Every row gives one point. Each copy is the shape, with its points in the same order, stretched, turned, moved and blurred by noise. Say if it was mirrored as well.

Shape:
[[ 14 -17  -6]
 [  9  -1   9]
 [ 11  95 -16]
 [  6 -22 -22]
 [-11 -21  72]
 [-11 -19  30]
 [ 15 -18  -8]
 [-36 -21 -15]]
Copy 1:
[[-16  13 -11]
 [ -9   2   2]
 [ 83   3  68]
 [ -7  25 -13]
 [-54 -43 -11]
 [-24 -17 -12]
 [-14  19  -6]
 [ 15  -1 -22]]
Copy 1 is: mirrored
Copy 2 (8 x 3):
[[  4 -28 -25]
 [ -4 -17 -12]
 [ 45  78  38]
 [ 16 -37 -18]
 [-62 -23 -11]
 [-21 -33  -3]
 [  3 -32 -25]
 [ 36 -31  32]]
Copy 2 is: mirrored

Shape, 8 rows:
[[  4 -32  47  25]
 [ 19 -64  57  30]
 [ 28 -59  39 -35]
 [ 12  37 -19 -52]
 [-45  35  -1 -44]
 [-26 -12   5  30]
 [-18 -11  13  15]
 [-55  -1 -33  18]]
Copy 1, 8 rows:
[[  8  26  29 -36]
 [  0  58  26 -58]
 [ 42  72 -22 -63]
 [ 52  -8 -54  34]
 [ 58 -41 -28 -20]
 [-23 -18  14 -30]
 [  0  -8   8 -26]
 [-39 -60 -12 -38]]
Copy 1 is: mirrored
Copy 2 (8 x 4):
[[-54 -41  33   2]
 [-95 -41  45 -12]
 [-63   3  55 -31]
 [ 48  33  -7  23]
 [ 55 -28  19  -7]
 [-21 -52   0  -8]
 [-21 -38   8  -4]
 [ 16 -52 -27 -27]]
Copy 2 is: mirrored
Copy 3:
[[ 15  29 -38 -47]
 [ 19  43 -77 -36]
 [ -4  64 -55  12]
 [ -3   9  46  27]
 [-30  16  69 -39]
 [ -8 -14  -5 -47]
 [ -2   2  -4 -41]
 [-37 -46  21 -56]]
Copy 3 is: only turned
Copy 4:
[[-10  54 -74  62]
 [-29  72 -92  52]
 [ 12  76 -49 -17]
 [ 45  30  52 -13]
 [ 63 -29  -8   4]
 [-29  -1 -45  49]
 [-12   8 -41  40]
 [-41 -61 -16  22]]
Copy 4 is: only turned

Shape, 13 rows:
[[ -2   4 -13  -3  17   5 -17  -7]
 [-15 -65 -26   7   0  31   1   7]
 [-10   8 -19 -18  21  10 -40   3]
 [ 12  -4 -24 -27  26  12   5 -13]
 [-10 -12 -10  19  27   1 -29 -11]
 [ -4  -4  49 -20  14  -8   2   4]
 [-10  19  32   2  18  56  12 -29]
 [-13  18 -25 -19  14  -8  -4 -26]
 [-13  15 -17  14  23  33   8   7]
 [ -8   5 -20   0 -47  -3 -28  -3]
 [-15   0 -13 -26 -16  -3  13 -23]
 [ 37  17 -15  16 -95  12 -13 -25]
 [ -9   2   6   3 -12  -4   8   2]]
Copy 1, 13 rows:
[[  7   8  23 -12 -11 -37   0   1]
 [ 11  36  18   8  48  18  33  41]
 [ 25  18  40 -15  -9 -44 -12  16]
 [-20  28  25 -33   4 -17  -2   0]
 [ 23  -5  14 -13 -12 -40  11   2]
 [ 11  18 -36  33 -30 -32 -10   4]
 [-15  14 -34  21  39 -25 -16 -50]
 [ -9   7  12 -30   5 -25 -27   4]
 [-23   4  25   8  29 -54  11  -6]
 [ 24  -6  43  -3  -8  15 -42  10]
 [-10  11  -1 -11  15  11 -31  12]
 [ 21 -15  45  -5   0  67 -46 -50]
 [ -3   2   4  23  -8 -17  -9   9]]
Copy 1 is: mirrored
Copy 2 (13 x 8):
[[-26 -22 -19  15 -11  17  -3  -9]
 [-40 -30 -12  18 -14 -29 -25  43]
 [-35 -44 -25   5 -13  30 -12 -33]
 [-58  -7 -18  19 -26  14  21  -9]
 [-12 -24 -33  20   2  21 -14  15]
 [ 11  22   8 -18 -25   8 -19  -4]
 [-24  23  -6  38 -64  18 -16 -12]
 [-33 -28  -2  16 -24  37  28 -11]
 [-47 -20   2  38 -10  12  -6  -6]
 [ 23 -40   1   1  -4 -23  -3 -19]
 [-12 -19  19   4 -39   9  22   2]
 [ 59   3  -4  11  -6 -75  15 -35]
 [  6  -8  21   0  -5 -10  -1   0]]
Copy 2 is: only turned

Shape (15 x 11):
[[ -2  32 -52  32  29 -57  11 -23  18 -44  29]
 [-42  10  47  19  -3  29  30  14  33  52   2]
 [ -9  32 -11  24  52 -10  33   7  25 -34 -24]
 [-18  -2 -28 -48  49  29 -22  31  11  61  15]
 [-37  24  -9 -16 -15  25  29  30   1 -42 -12]
 [-18   2  -1  56  11  15 -21  24   7   8 -19]
 [-31  31   0  39  21  30 -40   8   2 -43 -27]
 [-12  15  15 -38  20  30   4  24  26 -16  15]
 [ -1 -14  23  31  -4  25  31  15 -16 -17  10]
 [ 77  38   3  51 -17  13   8 -30  22 -12   8]
 [  1  28  31  11  18 -29  24   7 -37 -11  14]
 [  4 -29  17 -50 -12   9 -73 -32 -31 -46  25]
 [ 22  19   7  50  -1  -3  10 -95 -86 -47 -12]
 [-32 -13  34  33 -28 -39   5  -6 -38 -24 -65]
 [-13  37  30  -4 -20  22  23  33  -2  27  14]]
Copy 1, 15 rows:
[[-49 -68  16 -18 -24  -6  34  -3  10  31  -5]
 [-54  32 -10  19  24  40 -43  14  26 -50 -52]
 [-42 -31  18  -8 -65  41   9 -30 -18   8 -35]
 [ 29 -10 -41 -14  57  50 -10 -53   3   2  14]
 [  5  -9  42   8 -25  -4  34 -36 -22  -6 -63]
 [-25 -10   9  -2 -10  30   0 -13  -8 -53  22]
 [ -4 -35  61  21 -28  32  -2 -46 -18 -46  15]
 [ 16 -22  16  -1  19  25 -23 -21  -9 -15 -66]
 [-17  10   7 -36   3 -17 -16   4 -15 -15 -35]
 [ 24 -28  33 -20  10 -10  -8  67  10  11   3]
 [-34   0 -16  25   7 -30  -7   7 -19  30 -34]
 [ 71 -61  18  -9  49 -68 -35 -25  12 -18   7]
 [-13 -15  46  -8 -39 -78   1  -2  20  55  42]
 [-41   4 -18  25 -69 -67   6 -14   1 -42  -1]
 [-14  30   5  37  45  -3  -6  26 -12  -9 -54]]
Copy 1 is: only turned
Copy 2:
[[  4   9   9  -2 -35  65 -26 -65 -52  17 -52]
 [ -9  -6   3  64  18 -28  -9  -9  18  -7 -42]
 [ -2  11 -43  34 -32  33 -42 -44   1   8 -26]
 [-79 -15  34  26 -43  -6   1 -22  25 -53 -21]
 [ -4   9 -43 -29 -46 -37   8 -43  16  29 -14]
 [ 15  19  15   9  19  25 -20 -20  22 -40 -43]
 [  9  15 -35  -4   4  26  19 -40  25 -26 -13]
 [-20 -27 -18  23 -51 -28  14 -31  27  -1  15]
 [ 42 -16 -10  11 -12 -11 -14  17  16  -4 -23]
 [ 43  50  42  16  -5  70 -14  29 -30  40   3]
 [ 11 -22 -32  26 -15 -14 -44 -11 -48 -34 -12]
 [-17 -76   1 -58  -8  -4  41 -11   8 -24  49]
 [ 15   7 -51 -20  33  61 -18  50 -71 -10 -21]
 [ -2 -13 -62 -36  58 -22 -64 -22 -10  -7 -18]
 [  0  19  -4  24 -17 -44  -7 -12 -15  -6 -14]]
Copy 2 is: only turned
Copy 3, 15 rows:
[[ 37  13 -72  25  10  41 -39 -34  24  11  -6]
 [ 31 -27  29 -17 -12 -65 -13  17 -46  25   8]
 [ -5  -6 -37 -12  34  21 -81   2 -27  29 -24]
 [ 10  26   6   6   4 -26  21  27  21  15 -70]
 [-24  38 -47 -14  32 -40 -12 -18 -56   8 -21]
 [-15  10 -27   7 -15 -18 -50  27  10  15  -9]
 [-48  11 -50  24  34 -14 -44  25   7   1 -11]
 [ -2  -1  -9   2  23 -20   1  -7 -35 -27 -39]
 [-23  -8 -19   6 -30   4 -45 -27 -42  26   4]
 [ -9 -57 -52 -22 -30  62 -31  24 -24 -29  15]
 [  7  25 -18  25  10  44 -14 -12 -53  34  26]
 [-44  26   4  52  18  11  73 -23  45 -66  14]
 [-67 -29 -34  27  13  92 -12   1   4  88  68]
 [-32  49   6  -9  27   4 -25   0 -17  29  78]
 [ 17  13 -15  -5  -3 -28  10  16 -70  15   2]]
Copy 3 is: mirrored

Shape:
[[  3  11  -4 -10  10  -3   3   9  11   4  25  11]
 [ -5  -3   5 -17   3  10  -3  -7  -5 -19  19 -10]
 [-13 -66  12 -18 -17  -4  16   8  17 -10  16 -21]
 [-18   6 -33  -6  12 -29 -44   3  14  48  -1 -18]
 [-14  15  -9 -19  10  12   6 -26  19 -12  28 -14]
 [-21 -16  -6  12 -26  17   6  -4 -12  -7  28  29]
 [-14  13   4  27   9   7   2 -45  25 -16  12   5]
 [-15   1 -45  -7 -14 -19  20   9  31 -12   0   3]
 [-26  10   6  -4  10  -9  19  10  23 -18  21   5]
 [ 29  -1 -10  14  -1 -16   9   3  24 -23 -34 -17]
 [ -1  13 -13 -24 -10 -13  15 -16  19 -15  -9 -22]
 [-27  13   5   3   9  -6 -53 -14 -26 -16   5  95]
 [-24   4  -1  -9 -26  16 -88   1  31 -12 -29  -6]
 [ -1  12  13 -14  -6  16  17 -13  26  -1 -11 -11]
 [-20  -4  12  32 -26 -62  14   5  12   2   5 -15]
 [ 27  16  11 -12   7  -1 -22 -22  23 -19  26  -4]
 [-17  19  12  11  12  13 -22  -8  -7 -17  -9 -17]]
Copy 1, 17 rows:
[[  7  -8   0 -15 -10  18 -12   2   1   5  13  12]
 [-19  -9   5  -5  -8  17  -4   8  11   5   9   2]
 [-52 -24 -40 -13 -17 -12  20 -50  -2  -5   0  -4]
 [ 34  27   9  -1   7  30  31 -20  -7   1   5 -12]
 [ -5  -1  32 -11  10  15  -4   7  26  19  19  -7]
 [ -9   5 -11 -14 -14  -7 -21 -14 -11  19 -19   2]
 [ -7  39  26  -7  13  -1 -18  -7   7  24  34  12]
 [ 13  -1  20 -23  -7 -15  -8 -20   9 -12   4 -23]
 [-17   2   8 -34 -13   5 -18  -1  -2   3  32  -9]
 [ -9  12   9   9  -3 -13   1 -19  -3 -41  29  20]
 [ -7  -5  24   6  10   9  -6  -9  18 -14  17 -19]
 [ 37  45  17  10 -59  47 -44  21  -3  34   0   1]
 [-31   4  59  38  -8  34  22 -29 -37   0  -1  -3]
 [-20 -11   8  18  14  -3  -3 -11  -6   0  25   7]
 [-23  43 -23 -24   9   1 -19 -50 -26 -29  11 -12]
 [-19  -5  21   2   5  40 -11  -9  15   6  20  32]
 [-18  22  28   6  -4  13   2  17 -11  -1  23   6]]
Copy 1 is: only turned
Copy 2 (17 x 12):
[[  2  22   9   3 -23  -2   5   7 -13   7  13 -14]
 [ 15   6 -10  23 -15   7  18  17   0   6  -1   1]
 [  6  30 -35  30 -13 -28  -5  13  27 -16  20  19]
 [-48  14  11  45  27 -11  20   4 -32 -28   3 -33]
 [  3   3   9  27 -26  22  36  26 -27  17  28  15]
 [ 18  30  12  -4  -9  22   9 -11  28  -8   0  13]
 [ -8  -2  18 -13 -36  48  30  37 -21   6  27  14]
 [  0  14  11   8   0   2  -8  12 -38  -5  41  35]
 [ 11  15  18  16 -38   8 -13  24  -9  -4  21   5]
 [ -3 -23 -27 -33  -6  12 -10  20 -32   5  15  19]
 [ -2  -3 -20  21  -8  17   3  16 -42  16  14  35]
 [  7  53  58  11  22  20  -6  30  25 -10 -58 -29]
 [  1  -6  -2  29  61  38  -9  34  17   0 -15 -30]
 [-10 -17 -18  -6 -19  28  -1   4  -9  30   7  30]
 [ -4  37 -17  17 -28  15 -32  14 -27 -46  12 -12]
 [ 10  15 -11   2 -25  15  25  39 -32  24  18 -25]
 [  4 -27   3  11  -7  36  13  17   5  -5 -21 -10]]
Copy 2 is: mirrored

Shape, 18 rows:
[[ 17 -28  35 -19 -38  32 -51  -5 -15  30   2  -8]
 [-27  -2 -40 -38 -25 -25  25   9  27 -24  48 -31]
 [ 44   0  -6   4  -1  32 -42  -7 -19 -21   6  21]
 [-35  -5 -13 -38  33 -28 -13  12  36 -35  40  26]
 [-20  -4  12  36   8  27  -2 -31 -16 -15  49 -26]
 [ 32   8  -6 -46  -2  25 -17 -29   6  48   0  19]
 [ 50 -14  -2 -51 -21  -5  -3  -1  17  19  -1  34]
 [ -3  -1 -16  33 -35  13 -26   6  17  27  46   8]
 [ 23  24 -21 -42  -6  33  -4 -44  37 -28  35 -16]
 [  1  17  30  -6 -10 -10   0 -15 -24 -30  -9  23]
 [-24   8 -42  -6  20  32 -17  35  27  22 -14   8]
 [ 30 -57  20  10  14  36 -46 -27  11  -6 -10 -39]
 [ 43  25  -4  29  25 -24  34  -3 -19  -4  -1 -17]
 [ -8 -50 -42  -6  -7  39  18  20 -30  40 -17 -17]
 [ 17 -39 -34  11 -21   3  17 -43  36 -14 -16  -5]
 [-10 -17  32  33 -25  42 -20 -38  -5  32 -15  11]
 [ 43   5  -1  12  -6  39  24  42 -20 -18  24  13]
 [-10  -9  28  25  33   4 -34  24  32  17  49 -42]]
Copy 1, 18 rows:
[[-10   7  11 -59  -4 -15 -23 -45  49  13 -71  27]
 [-33   7  13  38 -15  42   5  -4 -62  -2  12 -10]
 [  5 -13  32 -51 -21 -19 -47 -21  -8  32 -10  -5]
 [-17  53  23  22 -29  12 -13  23 -25  -1  42  20]
 [ 55   1  46  27  -3  29 -23 -29 -28 -25  -4  13]
 [  9  24 -19 -53   2 -40 -14 -22 -11  36 -28  21]
 [-37  -8  -6 -79 -12 -23  -2 -11 -21  45 -14  16]
 [  0   3  -1 -10  -6  23 -23 -70   0  20  -7  10]
 [ 17  -7  17  -7 -14  -1 -43  15 -95  15  -8  28]
 [ 26 -16  20  -4 -31  -7  -1  10  -3   8   6  11]
 [  2  52 -32  -3  -5 -10 -27 -21  20 -22  35 -15]
 [ 32   1  36 -69  -6  25 -48  -6  10 -23 -40  16]
 [ 35 -46  23 -14  28  22  -5   8 -38  19  39 -26]
 [ -3  38 -14 -35  -6   2  10 -56  24 -36 -11 -43]
 [ 32 -15  -2 -43 -47  42  -9  -8 -63 -12   7 -10]
 [ 58   5  -8 -37 -23  -2 -15 -49  30 -18 -32  33]
 [-32 -44  24 -40   9 -19 -18 -37 -18  10  23 -10]
 [ 17  16  33   1  47  37 -35 -18  21 -16   1  35]]
Copy 1 is: only turned
Copy 2 (18 x 12):
[[ 13   4  20   6 -17  13  51 -16 -27   8 -33  12]
 [ 17  30 -50   2 -14 -30 -68  33 -71 -10  -6   8]
 [-11  23  30  49 -11  -4  -3  10  17   8 -28  22]
 [-14  29 -68   7 -25  26 -45  -2  21 -23   6  11]
 [ 34 -33   4  27   4   3  18  53 -24  34  10  11]
 [ 30   9  15  25 -27  16  -1 -46   1 -25   3  33]
 [ 14  32   7  12 -30 -14 -26 -30   6 -52 -33   3]
 [ 31   5   3   2   3  13  -9  79 -44  -7 -27  43]
 [ 63  50 -14  80  -7  -9 -45  -3 -19  -7  17  21]
 [-19  35  11  11 -22 -27  -1   3  26 -22  30 -12]
 [-18   4 -13 -29  27  29 -44 -11 -22  23  -6  62]
 [ 33 -43  -7  24  36  -6  62 -25  -3  36 -50  28]
 [ -7 -42  23  26  13 -49 -31  27 -18 -37   8  -4]
 [-14 -46  27 -64   8 -17  -7 -20 -57  62 -49  37]
 [ 54   6 -20  -7  37 -57 -10   9  -6   1 -23  45]
 [ 42 -10  29 -20  19   8  60  12   3  21   5  36]
 [-12   8  57  25  -9 -15 -54  43 -27   7 -50 -27]
 [ 23 -62 -32  21  25  44  18  38 -41  -4 -22  12]]
Copy 2 is: mirrored

Shape, 17 rows:
[[-40  17 -27 -15  21 -56 -29  -3 -61  25 -18  19]
 [  6  18 -47  22 -11 -47 -55 -31  40  11  25 -40]
 [-27  13   2   5  19  18 -33 -20  32   7  50 -42]
 [  4 -25  -7   5   7  14 -61  -2   8 -13  44 -52]
 [  3 -15  74 -28 -32  -7  42  13 -21 -19   4  21]
 [ 20   5 -12  37   4  19 -70 -18   2  -6  53   4]
 [  9 -11  40 -20 -33  37  37  18 -17   6 -59  46]
 [ 15  -7  64  -1 -47  -6  22  66 -43  23 -16   4]
 [ 36 -18  43 -25 -10  -1  53  63  -9 -33 -19  18]
 [ 44  79  39 -42 -31  47 -40  22  -6 -28  38  -6]
 [ 22  27   3   6   1 -31 -34 -57 -44   1  20   1]
 [  1  54   5  30  40 -43 -40 -17 -14  19  27  51]
 [ 16  25 -42  13 -21  23 -19 -10   0   9  88 -30]
 [-21  -4 -22  -1  -2  31 -17 -14  30  -5  58 -47]
 [  9  15   1  17  17 -41 -39 -26  -5  63  18 -22]
 [ 34  29 -16 -59   6 -40 -74 -19 -20  58  56  34]
 [ 27  34 -29 -15  68 -31 -31 -37 -45  48   7  -1]]
Copy 1, 17 rows:
[[ -8 -19 -27  33  -1 -21  84 -16 -16 -11  -3  30]
 [-40 -18 -33  14 -20   8  16  59   9  17 -73   2]
 [ -4   4  14  -1  25  -1  -1  79 -14  32 -31  -4]
 [ -2 -13   0  13  17  20 -18  48  -6  50 -47  16]
 [ 24  16  41  18 -11   0 -15 -28   1  27  48 -15]
 [-25 -23   6  15  24 -17 -22  14 -40  -1 -45  15]
 [ -5 -36  55 -12   5 -16   1 -54 -31  14  59 -17]
 [  3  19  34  17   1  21   3 -43 -18  45  32 -29]
 [ 19 -10  11  13   2  43 -27 -47  24  21  44 -30]
 [-45  28  79   0  70   3 -64  29  10  38   3  -5]
 [-11 -12  11  18   5 -52  32 -10   0 -12 -42  -1]
 [-28  -6  -9  14   7 -36  35   4 -33 -61 -41  -1]
 [-30   4  -3  50  30 -17 -11  72 -24  45 -24   2]
 [ -8  -9  -5  11  20  12 -16  80  -7  59  -8   5]
 [-25  -9   9  14 -11 -13  50  47 -24   5 -68 -23]
 [-61 -20  56  72  20   0  30  66 -17 -12 -54  48]
 [-23 -29  10  30  36 -36  73  25  -7 -24 -66 -17]]
Copy 1 is: only turned
Copy 2:
[[ -7  -3 -10  11 -14  33 -77  -4  -6   2 -27 -40]
 [ 15 -11 -18  64  35  26 -32 -22  31  -7 -36  59]
 [ 37  14 -12  23  21 -20  -5  -6  44 -47 -28  25]
 [ -4  44   7  21   9 -17   0 -22  34 -45 -31  36]
 [-29  21 -48 -33   5 -16  34 -22 -39 -11  24 -41]
 [ -3  26   0  18 -12  23 -13   7   3 -58  -6  42]
 [-46   1 -37 -52 -32   6  26  48 -25  11  17 -63]
 [-57   7  -9 -39  41 -20  23  -2 -61   9   2 -45]
 [-63  15   6 -33  11 -17  32 -13  -2  14  37 -37]
 [-18  41 -26 -46  15 -61  -6  61  15 -20  46  36]
 [ 13  37 -31  25 -27  26 -24  -4 -34   8   2  14]
 [ 23  -4   2  15   2  57 -50   9   1 -19  31  -4]
 [ 26  -5 -10   6   7 -37 -18  -9  -8 -36 -10  68]
 [ 25  10 -18  24   8 -40   9 -14  35 -47 -26  41]
 [ 38  10  -4  18  25  38 -25 -14 -17   8 -29  14]
 [ 30  18 -18 -33  -5  53 -73 -27   2 -12  -9  49]
 [ 35  34  27  -1 -34  38 -59   9  -5  27 -10   9]]
Copy 2 is: mirrored
Copy 3, 17 rows:
[[-31 -14 -51 -21  -8  67 -11 -11   7   8  17 -49]
 [  2  27 -40   6  -4   7 -57  16  20  14 -48  -6]
 [-32  39 -17  53  21  -7 -15  16  28 -20 -20 -10]
 [-18  36 -34  37  12 -38 -16  28  50  -6 -16 -29]
 [-21  14  68  -2 -36 -19  24 -41  26 -15  29 -51]
 [-34   1 -43  20   9 -54 -31  -9  20  -2 -12  -4]
 [ 10 -22  49 -35 -16   5  59   2   2 -22  43  15]
 [  2  -7  14   0 -37  -7  89 -22  45 -18   1 -38]
 [ 11 -35  65 -12 -19 -17  39  -6  23 -40   7 -57]
 [-13 -28 -12  59 -54 -57  -7 -23  69 -75  27 -12]
 [-33  -6 -29   2 -41   3 -38   0  -5  32  20 -19]
 [-56 -24 -37  -2 -22  11 -27 -20 -42 -18  -7 -20]
 [-28 -14 -18  60  21 -31 -41 -43  73  -6 -18 -13]
 [-21  27  -1  56  34 -21 -30  -4  58 -23 -16 -20]
 [-39  17 -29  15 -34  41   1  38  -3  32 -39   9]
 [-95 -39 -31 -23 -39  17 -56 -23  47 -14  -7 -19]
 [-60 -37 -31   4 -19  58 -28  52 -26  37   3 -12]]
Copy 3 is: mirrored
Copy 4 (17 x 12):
[[  2 -35 -38  20  40  33 -41   8 -31   1  66 -25]
 [ 22   5  22  56  13  -8 -12  24 -35 -67 -50 -17]
 [ -3  10  -4  59  34 -28  -5  -6 -23   5 -60  51]
 [ 50  34   1  26  49 -20  21  -9 -21 -39 -72  29]
 [  3   6  28 -31  12  16  -2  31  11  41  27  42]
 [ 23  15 -22  42  34  15  27  22   3 -13 -59  -8]
 [-18 -13 -15 -34 -15  72  30   5 -11  29  28  33]
 [-31 -36   7 -23  80  56  14   9  -5  13  41  39]
 [-10   8  27 -56  11  46   6 -33   0  38  14  -3]
 [-37  41   6  25  39  76   0   1   1 -17 -72  62]
 [ 22 -30   9  27  10  17 -27  39  33 -22   3  -1]
 [-21 -32 -28  56  11  30 -40  22 -11  42  13 -43]
 [-19  25   4  42  26   4  24  -5  18 -58 -39 -14]
 [  3  29  -9  40  23 -20  19  -9 -14 -33 -45  37]
 [-10 -58  12  56  47   6 -27   1 -13   4  16  24]
 [-21  12  30  81  42  85  -7 -19  17 -21  53  24]
 [-11 -62 -14  39   9  46 -43 -48  17  14  44 -15]]
Copy 4 is: mirrored
